Each row is a point. Any point is a mix of the corners, with weights that add up to 1. It lies inside the corners' shape when no weight is negative. Is each point inside? If not, which corners have a negative weight?

Corners:
(1): [-7.4  7.5 -5.4]
(2): [ 3.2 -0.7  0.9]
(3): [ 2.5 -2.5 -2.3]
(4): [-0.8 -3.5  2.0]
Points:
[-5.1  4.9 -3.2] -> outside (3)
[-0.2 -2.8  0.8] -> inside
[-1.9 -0.2 -2.1] -> outside (2)
[-1.9  2.8 -0.4] -> outside (3)
[-0.8  0.7 -0.2] -> outside (3)
[ 1.9  0.5 -3.0] -> outside (4)

Corners:
(1): [-0.9  3.2  4.1  2.3 -4.2  2.3 -0.4 -5.4]
(2): [-4.1  1.5 -0.5 -2.9 -1.2  3.9 -4.0  1.7]
(3): [-2.8 -5.0 -7.0  0.2  0.0  7.5  3.0  2.0]
(4): [-2.2 -4.1 -6.6  4.0 -5.5  6.3 -0.7  1.5]
(5): [ 0.9  1.3 -6.7  5.9  1.1  0.6 -0.7 -4.9]
(6): [ 2.8 -4.5 -1.9  3.5 -5.3 -0.1 -0.6 -4.0]
(7): [-4.5 -3.0  3.9  1.9 -0.1 -6.2  0.7 -4.0]
(8): [ 1.9 -4.0  1.2  1.5 -0.2  3.0 -1.8  3.0]
(9): [-3.9  2.7  5.3 -3.3  0.7 -1.5 -1.3  2.8]
Points:
[ 0.0  0.0 -4.1  4.2  0.0  0.5 -0.6 -3.5] -> inside
[-4.6  1.4 -0.2 -1.5 -0.6  2.8 -1.7  1.0] -> outside (6, 8)
[ 0.2 -0.4  3.7  0.4 -5.4  2.0 -2.9  0.2] -> outside (3, 5, 7)
[-0.6 -3.2 -3.1  3.2 -0.3  4.3  0.9  0.0] -> outside (2, 6, 9)
[-0.9 -2.4 -1.6  2.3 -1.9  2.9  0.5 -0.8] -> outside (2)
[ 0.7 -3.8 -3.3  4.4 -2.8  4.1  0.9 -2.0] -> outside (2, 9)

Corners:
(1): [ 3.5 -1.3 -1.5  1.4 -2.3  0.1 -3.0  1.3 -0.4  5.8 -0.1 -0.4  7.2  3.2]
(2): [-0.1  1.6 -0.2 -2.3 -3.7 -9.3  0.4 -0.3 -6.3  4.1  1.7  3.2 -3.9  2.2]
(3): [ 5.4 -1.5 -5.5 -6.7 -2.4 -0.5 -4.1  3.0 -0.2  1.7  2.2  2.3 -3.5  1.1]
(4): [ 3.7 -4.9  3.0  1.3  2.9  2.5 -7.0  4.4 -1.6 -5.4  4.0  0.9  3.5 -0.1]
(5): [-6.3  3.0 -3.7 -6.5 -4.7  5.4 -1.4  2.4  0.3 -0.3 -0.6 -0.4 -4.7 -1.4]
(6): [ 1.0  2.0 -1.8  5.4 -5.5  0.5 -4.8 -3.1  3.7  1.3 -6.3  1.9  5.9  2.5]
(7): [ 2.8  1.1 -0.5 -5.5  1.5 -2.2 -2.4  1.4 -1.8  1.0  4.4  0.8  3.9 -1.9]
(8): [-1.8 -2.7 -3.8  0.5 -0.6  4.8 -5.6 -2.9  9.0  0.6  0.2  1.4 -2.8 -7.2]
(9): [ 2.6 -1.1 -3.3  5.9  0.7  4.3  2.6 -1.0  0.3  1.2  5.0  1.0 -0.1 -0.1]
(10): [ 2.7  1.7 -0.7 -3.7 -0.9 -2.4 -6.0 -9.8  4.0  2.0  1.9 -6.4 -1.7  5.7]
(11): [-4.8  1.1 -2.9 -0.9  2.0  0.3  3.6  2.4  0.0 -1.2  3.5 -0.1  0.3  6.3]
(12): [ 1.3 -1.3  3.6 -2.7 -4.5  1.6  2.4  2.2 -0.5 -0.6 -1.4  2.4  3.5  3.1]
(13): [  0.2   1.8   1.0   8.4 -11.9  -3.0  -6.1   2.1   3.2   0.4   2.2   5.4
  -6.3  -6.4]
(14): [ 0.0  3.8 -4.0 -2.3  5.9  8.1  4.7  2.6  5.7  5.6 -3.4  1.2 -3.2 -2.4]
(15): [-0.8 -0.5  0.2 -5.0  2.5 -2.8  5.0  1.9 -4.6 -1.7 -1.2 -4.3  2.4  2.8]
Points:
[ 0.2  0.9 -0.9  0.3 -0.4 -0.5  1.5 -0.5  1.2  2.9 -0.7  0.3  0.8  0.7] -> outside (3, 4, 5)
[ 1.3  0.7 -0.6 -1.9 -1.5 -1.3 -1.1 -0.1 -0.8  1.0  0.9 -0.6  0.3  2.3] -> outside (8)
[ 1.1 -0.5  0.0 -0.2 -2.4  0.8 -1.1  0.7  0.6  0.7  0.0  1.0  1.7  1.1] -> inside
[ 1.8 -0.4 -0.3 -2.0  0.5  0.0 -2.6  0.9 -0.3 -0.1  2.1  0.0  1.7  0.2] -> inside
[ 1.1  0.8 -1.8 -5.2  4.3  4.7  2.7  2.1  0.8  1.7  0.9 -1.7  1.7  1.9] -> outside (2, 6, 8, 13)
[-1.9  0.6 -1.2  0.1 -1.1 -0.9 -2.2 -2.1  0.6 -1.2  3.1 -1.0 -0.6  1.1] -> outside (1, 3, 12, 14)
[ 0.1  1.7 -2.7 -1.2 -1.1 -0.9  0.2 -0.3  0.4  3.5 -0.5  0.2 -0.9  0.7] -> outside (4, 12)

Corners:
(1): [-6.6 -4.9 -3.9 -3.7  4.7  2.0 -3.5  0.4 -1.2 -1.0  5.3  0.1 -2.9  3.7
 -4.9 -5.8  3.5 -1.2  4.2  6.7]
(2): [-7.7  2.6 -1.1 -6.6  5.5 -4.0 -4.3 -3.3  6.9 -4.3  1.2 -3.8  2.0  2.2
  3.0 -2.7  5.0  1.5  0.4 -0.1]
(3): [ 5.0 -2.5  3.6  6.4 -2.6 -0.4  1.4  4.3 -4.7 -2.1  4.2  1.2  3.1 -1.0
  0.2  4.6  2.1  2.3 -3.0 -5.4]
(4): [-0.9  0.0 -1.2 -7.2 -3.6 -2.9 -4.7  1.1 -0.3 -1.8 -4.0 -1.7 -2.1  1.1
 -4.2  0.8  4.6  1.9  0.2  6.5]
(5): [-2.6 -0.5  3.0  2.8  1.3  0.1  6.7  1.4  0.3  1.1  2.6  4.2 -2.9 -3.4
 -0.5 -0.9 -0.2 -2.3 -5.2 -2.8]
(6): [-2.8 -3.0  0.9  2.7  7.2 -4.9  6.2  0.2 -6.3 -3.3  0.0  2.9  1.3 -0.8
 -0.9  1.7 -2.1 -3.0  0.4  5.1]
(7): [ 3.8  1.7 -0.7 -1.2 -3.9 -3.5  8.4  4.3 -3.1  2.9 -3.9 -4.6 -1.8 -5.0
 -2.9  7.1 -4.0  2.0 -4.7 -3.5]
(8): [-7.5  4.8 -7.0  4.1 -6.1  4.9 -1.9 -0.8  2.2  2.1 -1.7 -1.6 -4.1  0.8
 -2.7 -1.3 -4.7  1.0 -0.5 -2.5]
(9): [ 3.0  4.6 -4.5  1.7 -0.2 -1.1  1.6 -3.8 -0.8  3.3 -4.4  5.6  1.0  1.4
  0.5  0.8  1.2 -4.6  5.2  3.0]
(10): [-3.6 -5.5 -6.0  0.1  3.8  1.1 -1.8  8.6  2.7 -4.5 -3.8  1.5 -3.4  3.9
  4.9 -4.4  5.7 -1.5  6.0  3.2]
(11): [-6.0 -1.7  1.4  0.2  6.4  4.9  2.1 -2.8 -2.1 -2.0  1.1 -1.0  3.2 -3.2
  1.4  3.2  5.4  4.3  5.5  4.7]
(12): [-2.7  5.3 -0.5  3.7 -3.1 -4.5  8.0 -2.6  3.2  3.6 -1.3  1.2 -3.3 -3.1
  2.8  5.8 -2.8  3.8 -0.2 -4.8]
(13): [-2.2 -2.5 -4.5  0.0 -2.7  0.1 -0.7  1.4  4.8  0.2 -2.2  2.5  1.5  2.7
 -4.1  4.8  1.1  2.0 -2.5 -1.2]
(14): [ 2.8  4.5 -2.5  2.2  3.8 -2.2 -3.2 -5.3 -2.3  2.0 -0.9  4.2 -2.1  0.6
 -0.6  3.1 -3.9 -0.1 -4.5  1.7]
(15): [-4.7 -0.5  0.3 -1.2 -3.9  4.7  0.2  6.7 -4.1 -2.8 -1.5  2.3 -0.3 -1.5
 -1.3  2.9 -5.4  5.6  2.0 -1.9]
(16): [-6.0  0.1  0.2 -4.3 -2.6  3.1  6.9  2.0 -3.5 -5.7 -0.2  0.2 -0.8 -0.6
  4.0  3.9 -0.1  5.8 -0.4  3.0]
(17): [-1.2 -1.6 -3.4 -1.9  3.8 -1.3 -2.0  1.4  3.9  1.0  0.1 -1.9  1.5  3.9
  0.3 -3.4 -2.5  3.3  5.6  5.9]
(18): [ 2.0 -2.1 -4.0 -2.1  2.9 -1.4 -1.8 -5.6  2.0 -5.7  0.4 -0.5 -0.5 -2.5
  4.5  3.3  6.1 -2.9  2.4  0.5]
(19): [-4.3  0.1 -4.5 -1.0  2.2  4.0 -2.6  4.9  3.9  2.2 -4.9 -3.5 -3.8  3.5
  2.5  4.0  2.3 -3.5  5.1  4.8]
(20): [ 2.2  1.1  1.7  3.8  2.3 -5.7  5.7  6.8  3.8 -1.0  6.8 -0.1  4.8 -2.7
  1.5  2.9  1.7  3.2 -3.3  0.8]
(21): [-4.8 -2.3  1.1  4.4  2.8 -0.6 -0.1  0.3 -3.1  4.7 -2.9  3.4  3.7 -2.9
  4.4  3.2  0.6 -2.4 -5.1 -1.1]
Points:
[-1.3  0.2 -0.9 -0.2 -1.1 -0.6  1.6  0.8  0.5  0.0  0.8 -0.2  1.0 -0.7
 -0.6  1.7  0.3  2.4 -0.3 -0.4] -> outside (6, 10, 14, 19)
[-3.1 -0.2 -2.0  1.0  1.3  0.3  1.8 -0.3 -0.8 -0.2 -0.7  1.5 -1.0 -0.1
  0.3  1.2 -0.4 -0.3  0.9  0.6] -> outside (4, 20)
[-1.8  0.8 -1.6  0.1  0.5 -0.6  0.3 -0.3  0.7 -0.7  0.4  0.7  0.0 -0.5
  0.3  0.9  0.8  1.3 -0.4  0.2] -> outside (6, 19)
[-1.1 -0.2 -3.1  1.5 -1.0  1.5 -0.4  0.7 -1.1  1.6 -2.4  1.2 -2.6 -0.6
 -1.1  1.9  0.6 -0.9  0.6 -0.4] -> outside (2, 6, 16, 17, 20)
[-2.5  1.3 -1.3  0.2  0.5  0.1  0.7  0.9 -0.1  1.0 -0.5  0.2 -0.4  0.2
 -0.9  1.8 -1.3  1.3 -0.1  1.3] -> outside (10, 18)
[-2.4  0.0 -2.5  0.0  1.3 -0.7  0.4  0.3  1.3 -0.4 -1.2  0.5 -1.0 -0.4
  0.7  1.2  1.2 -0.1  1.0  1.3] -> outside (3, 16)

Corners:
(1): [-7.5 -0.5 -2.3 -0.2  1.4 -1.4 -4.1  1.7 -1.1  6.5  2.4  1.3  4.7  1.0
  1.7 -5.2 -3.7 -1.7 -2.2  0.8]
(2): [ 0.2  5.7  7.2  3.3 -2.3  4.9 -3.6  3.4  1.4 -3.1 -7.3  0.1 -2.3 -1.3
  2.7  1.8 -2.1 -1.9 -3.8 -2.6]
(3): [-1.6  5.3  2.7  3.9  3.9 -0.7  3.2 -0.3 -7.3  1.7  1.5  1.9  4.7 -1.4
 -2.9 -4.4 -4.8 -0.3  1.4  0.5]
(4): [-6.0  4.1  0.5  7.3  2.2 -0.5  1.5  0.4 -1.5  3.1  0.7  2.3  3.1 -3.9
  0.9 -2.6 -2.6 -4.3  5.3 -3.4]
(5): [-5.2 -1.0  8.5  9.6 -1.1 -1.4 -3.6  4.0 -0.8 -0.4  4.1  2.3  1.6 -4.4
 -5.2  1.8 -2.9 -2.8  1.9  2.9]
(6): [-1.0 -3.8  4.6  3.8  2.5  1.9 -2.1 -3.7  4.5 -3.7  5.0  0.3  1.2 -6.1
 -1.7 -2.8 -2.1 -4.1  2.6 -0.9]
(7): [ 1.8  0.1  2.0 -0.7  7.3  1.4 -3.8  2.5 -1.5  2.7 -5.0 -4.1 -9.1  0.9
  1.8  1.8  5.3 -0.3 -6.2  1.6]
(8): [ 2.0  0.9  3.7 -1.6 -1.5  2.1 -2.6  3.2  2.3 -2.2 -6.6  4.7 -3.9 -5.4
 -2.4  4.7  0.2  2.2  0.2  2.6]
(9): [ 1.3  0.4  1.2  1.3  2.0  4.7 -2.2  7.8  1.1 -0.5 -6.4  4.0 -2.8 -3.9
 -3.3  3.4 -2.8 -3.3 -4.6 -1.9]
(10): [-8.0  3.3  2.9  5.3 -1.6  0.8 -1.2 -2.7 -0.6 -1.8  4.3  1.9 -2.5 -0.8
 -1.6 -2.3 -7.9 -4.2  4.2 -1.0]
(11): [ 2.0 -0.5 -3.9  4.8  5.9 -0.3  2.0 -1.2 -4.0  0.6 -1.5 -3.3  0.1  1.6
  2.3 -2.2  1.8 -3.1 -3.4  8.8]
(12): [ 2.1 -0.9  0.0 -1.0 -1.7  6.2 -1.3  7.2 -3.2 -2.6 -3.4 -0.7 -4.9  1.2
  1.6  4.3  5.8 -0.1 -5.5 -0.5]
(13): [ 2.0  5.8 -2.4  5.2  5.3  0.2 -1.3  1.3 -1.3  5.7  7.5 -2.7  3.5  0.2
  2.8 -3.2 -1.5 -0.9 -1.1  6.2]
(14): [ 1.6  4.5  0.6 -0.8  0.4  2.4 -3.7  3.8 -1.7 -3.4 -9.5 -3.4 -3.1 -3.4
 -2.5  5.6  3.2 -1.3 -3.7 -2.4]
(15): [ 4.9  3.4  1.9  5.3  2.0 -1.1 -6.4  3.7 -1.9 -1.2 -8.9  2.8 -5.3  3.1
  0.0  7.3  6.7 -1.0 -0.7 -2.1]
(16): [ 1.6  0.5 -2.1  4.0  8.3 -3.3 -2.0  7.0 -2.1  4.3  0.3 -4.8  1.2  4.4
  3.7 -5.4 -1.3  0.0  1.4  5.8]
(17): [-2.1  2.3 -2.3  7.6  2.1 -3.8  2.0 -0.7 -1.4  2.0  3.4  0.6  1.7 -3.1
  0.0 -5.2 -6.4  0.9 -2.1 -1.3]
(18): [-3.1  1.7  2.7  5.8 -3.4  2.4 -6.4  0.0  2.7  3.3  0.9  0.5 -2.3 -1.7
 -3.9 -6.0 -1.8 -5.0  3.0 -1.0]
(19): [ 2.0  4.1 -2.8  3.4  7.9  0.3  2.4  3.3 -0.7  0.2 -2.3 -2.5 -0.8  5.7
 -0.7 -4.2  7.5 -0.8 -3.8  4.6]
(20): [-0.6 -3.6  4.3  5.8  1.1  6.1 -1.0 -0.7  3.4  3.2 -1.5 -2.1 -2.6  4.9
 -2.4  1.2  2.5  0.9  1.9  1.4]
(21): [-2.3  1.8  1.0  1.9 -1.5 -6.5  2.8 -1.5 -2.1  5.1  3.3  1.7  2.0 -0.1
  0.9 -3.4 -5.2 -6.0  1.8 -1.8]
Points:
[-0.7  1.6  1.5  3.6  2.2  0.5 -1.9  2.1 -0.2  1.2 -1.3  0.3 -0.7 -0.7
 -0.9 -0.8 -0.6 -1.9 -0.6  0.8] -> outside (12)
[-0.1  1.6  1.6  2.4  2.0  0.9 -1.9  2.4 -0.6  0.0 -1.5  0.4 -1.0 -1.5
 -0.2 -0.3 -0.3 -2.0 -1.0  1.3] -> outside (17, 20)
[-1.0  1.8  1.6  3.6  1.1  1.0 -2.6  1.7 -0.6  1.1 -1.4  0.1 -0.9 -0.9
 -1.2 -1.1 -0.5 -2.2 -0.4  0.2] -> inside
[ 0.2  1.4  0.5  1.8  0.7  1.4 -2.0  1.2 -0.2  0.6 -2.8  0.4 -2.5 -1.0
  1.1  2.4  0.6 -1.8 -1.9 -1.4] -> outside (3, 5, 16, 18, 19)
[-1.9  0.2  4.1  2.3 -0.2  2.0 -3.7  3.6  0.3  0.8  0.1  0.5 -0.8 -2.2
 -1.6  0.4 -2.6 -2.1  0.0  0.7] -> outside (4, 11, 15, 17, 19)
[-0.7  0.8  1.8  4.0  2.0  1.0 -0.3  0.7 -0.4  1.8 -0.3 -0.3 -0.4  0.9
 -0.9 -1.2 -0.2 -1.4  0.2  0.9] -> inside
[-2.5  1.3  1.3  4.3  1.9  0.2 -1.3  1.6 -1.4  2.1  1.6 -0.6  0.8 -1.0
  0.0 -2.5 -3.2 -2.6  0.1  1.2] -> outside (8, 15, 19)
[ 0.2  2.2  0.0  2.0  2.6  1.0 -1.9  2.3 -0.5  0.6 -2.5  0.3 -1.5 -1.5
  0.4 -0.7 -0.4 -0.8 -1.8  0.8] -> outside (5, 20, 21)

Corners:
(1): [ 9.3  3.7  1.0 -1.0 -0.1  2.9  0.7  4.8  2.9 -3.6  1.3  3.4  7.4 -3.7
 -1.6 -1.5 -0.3  3.6  0.9  2.6]
(2): [-2.6 -9.0  3.8  0.8 -0.3  0.8  3.9 -0.3  1.4 -2.5 -2.6  1.4 -0.7  3.5
  4.4  1.1 -4.2  3.7 -1.1 -0.6]
(3): [-0.6  2.7 -0.5 -0.7  0.2  2.7 -3.7 -2.0  1.3  3.6  0.1 -4.7  8.4  3.2
 -0.5 -1.4 -1.6  0.6 -0.4 -1.5]
(4): [-3.6  1.0  1.3 -0.1  0.4  3.0 -1.7 -2.8  3.5  1.5 -3.0  3.1  0.7  1.8
  1.4  0.1 -2.9 -2.7 -0.5 -2.3]
(5): [ 0.8  2.5  2.4 -0.9 -1.2 -1.3  2.3  1.7 -0.2 -1.6  1.1 -4.0 -0.3  0.8
  2.2 -0.5 -3.0 -6.9  0.8 -3.3]
(6): [-0.8  2.5  2.9  0.2 -3.9 -4.9 -1.4  2.1  0.7 -1.8 -1.0 -2.5  0.6  2.7
  0.5  6.6 -1.3 -1.8  0.6  0.5]
(7): [ 2.6  3.6  2.6  1.8 -2.0  2.0 -1.1  0.6  2.1  1.6  1.5 -0.9  1.4  0.1
 -6.9 -2.9 -3.0  1.0 -2.8  3.3]
(8): [ 0.5  3.2  2.1  1.9  0.0  3.5  5.3 -0.3  2.7 -0.5  5.1  0.7 -1.2 -9.6
  3.3 -1.6 -1.8  1.5 -2.2  0.5]
(9): [  5.3   1.4  -3.2   0.0   1.1   0.3  -0.4   0.9   1.3   0.5   2.1   0.0
   2.8  -0.1   3.1  -3.2  -3.0   1.7   2.5 -14.7]
(10): [-2.0  1.1 -7.2  1.0  1.4  1.8 -4.1 -1.4  3.4  3.4 -1.1 -5.7  1.1  1.3
 -3.7  1.4 -2.2  1.2  0.1  2.6]
(11): [-2.7  0.9 -1.4  1.4 -4.6  0.8 -2.4 -3.8  4.0 -2.7 -1.4 -2.3 -1.0  4.6
  4.1 -1.6 -4.7  5.1 -0.7 -5.2]
(12): [-1.0  5.1  0.9  1.4 -2.5  1.5 -1.9 10.7  1.8  1.1 -1.9 -1.7 -1.6 -0.1
  1.3 -2.7 -4.7  4.2 -2.6  2.5]
(13): [-2.9  4.5 -5.3 11.4 -1.5  4.5 -3.7 -2.5  1.6 -2.7 -1.9 -0.2  4.7  3.0
 -1.0 -0.4 -1.6  1.1 -2.4 -3.6]
(14): [ 1.0  3.2  1.9  2.4 -3.0  4.0 -0.1  2.1 -0.3  0.4  0.8 -1.5 -2.4 -2.2
  3.4  1.5 -0.1  3.9 -2.0  2.3]
(15): [-1.3 -1.6  1.5 -1.8 -0.2  2.0 -4.8 -1.1 -0.2 -0.7  8.6 -1.6 -0.3  1.7
  1.8  0.8 -2.0  3.7 -2.7  3.4]
(16): [ 4.0 -3.1 -4.4 -3.4 12.3 -3.3  9.0 -0.2  3.0  9.4  1.4 -0.5 -0.1  0.4
  1.2 -2.2 -1.8  2.8  2.4  2.5]
(17): [-4.1  3.8  0.9  1.3 -3.6 -0.4 -3.6 -1.7 -6.7  0.5 -3.8 -2.5  0.9  2.6
 -3.2  0.8 -3.8 -2.5 -2.6 -1.3]
(18): [ -2.5 -17.0   1.9  -3.2  -2.9  -4.8   1.0  -3.0   2.9   0.2  -0.1   0.4
   0.5   1.5   4.4  -1.2  -0.2   3.4   1.4   1.6]
(19): [-0.2  3.6 -9.6  0.5 -2.2  1.2  5.3  2.1  1.9  7.4  8.3 -4.9 -0.9 -3.8
  1.5 -1.0  0.0 -3.1 -2.9  2.5]
(20): [-3.4  4.1 -3.4 -0.1  3.2 -1.6 -4.9  2.2  0.7 -0.4 -4.8 -1.9 -0.1  4.7
 -4.0 -0.7  0.1  0.2 -3.6 -7.1]
(21): [12.2 -3.4 -3.0  4.3 -0.7 -0.3 -3.1  1.7  5.0 -4.1 -0.3 -0.8  5.4  0.4
 -1.1  1.3 -1.2  4.3 -2.0  4.1]
Points:
[ 1.5  0.0  1.8 -0.4 -0.4 -0.2  0.4  0.6  1.7 -0.3 -1.9 -0.1  1.1  1.2
  0.8 -0.9 -2.9  1.9 -0.2 -2.0] -> outside (10, 13, 15, 19)
[ 0.7  0.9 -1.2  1.0  0.3  0.8 -0.6  0.8  1.6  1.0  0.2 -1.1  1.5  0.7
  0.0 -0.4 -2.0  2.1 -1.0 -0.2] -> outside (5)
[ 2.7  0.1 -4.9  0.6  2.0  0.4 -2.2 -0.8  3.3  1.5  0.9 -2.3  4.5  2.0
  0.0  1.4  0.3 -0.5  0.5 -0.7] -> outside (2, 7, 8, 11, 12, 17)
[ 1.1 -0.1 -0.5  1.5 -3.2  0.1 -2.2 -0.3  0.4 -1.1 -0.9 -2.1  2.3  1.7
 -0.6  0.3 -1.6  0.8 -0.7 -2.4] -> outside (4, 8, 12, 15, 16)
